Each row is a point. A path goes straight from each point to the next, and from the last back to the first. The post is the endless flat space through its rows: a point in 2 columns, a line in 3, a plane in 4, and so on, so that a path can go around it. Count how often the path circles the post. Going back the other way cancels.

Post, one row:
[[-15   9]]
Path:
[[-33 -15]
 [ -4   2]
 [  5  33]
 [ 36  16]
 [ 14 -27]
 [-42 -16]
 [-56  -5]
 [-14  -7]
 [  2   4]
 [  1  28]
 [  3  18]
 [-15  36]
 [-60   5]]
Times around: 1

Post (8 x 9):
[[  2   4 -12 -15 -10 -16  44  31  28]
 [  1 -11 -39  10  23  26   0  -7 -35]
 [  2  17  38  40   1  -1  35   0  11]
 [-31  31  20   4 -26 -43 -13 -13  26]
 [-23  21  32 -21 -59  -9  -4  18  59]
 [ 19  -2  -3 -19  27   5 -20 -22 -59]
 [ -7 -15 -13 -28  42  18   0 -20  -6]
 [ -4   5   5  -5  -6 -17 -17  35  17]]
Path, 33 rows:
[[ 12   3 -13   7  17 -29  57 -22   1]
 [ 12 -17  13  -9  -2  -4   5 -24  23]
 [-57  -4   7 -20  25 -31 -14 -33  50]
 [-18  12 -10 -38   9 -30  34 -21 -35]
 [ 10  -2 -13 -18  29  21   0  25 -46]
 [ 13  28  29  13  36 -13  28   4   7]
 [ -3  14   9  24  -2  -1   6 -13  24]
 [ 24 -28   7   3 -41  37 -38  -1 -27]
 [-14  14 -14  -5 -49 -30  10 -13 -28]
 [-36  -8 -12 -28  18   3  29  40  24]
 [ -4   6  13 -27 -17  33  -2  -6  -1]
 [ 34  28  16 -20  12   7  44  -6   3]
 [ 16  36  39  29  24 -22  27 -47 -37]
 [-16   4  -2 -16  17  26   6  29  24]
 [ -3  12  21  24  14   0  38  13 -42]
 [-29  31 -35   3 -53  11   9  11   5]
 [ 23  26  -5  14  42  -9  29  -7  -9]
 [  5  -4  -2  -2   1  22 -26 -11  21]
 [ -4  -7  -9  -1 -11 -40  -2   5  -1]
 [-35 -22  38 -12   0  13  20 -11  11]
 [-21   6  17 -32   9  -2   4  13 -31]
 [-27  24 -14   5  -8 -41  43   1 -25]
 [-25  41  -3  28  11  -5  38 -27 -33]
 [-11  25 -34   9 -15  33 -15  -2  25]
 [ 27   7  11   6  -5  16  13   5  44]
 [ -2  12 -16   1 -32 -30 -20 -11 -18]
 [ 11 -25 -14  -5  -3   2  17 -22 -60]
 [-26 -12  -3 -16  -8 -37   1 -15  37]
 [-38  -8  18  25  19 -29 -13   3   2]
 [-25  22 -15  27   1 -18   8   9 -12]
 [ -4  16  -9  21  30  38  25  19   6]
 [ 22  22  22 -19 -20   0  -7   5  45]
 [ 22  -1  -9  19   9  -8  10 -22   7]]
Times around: 4
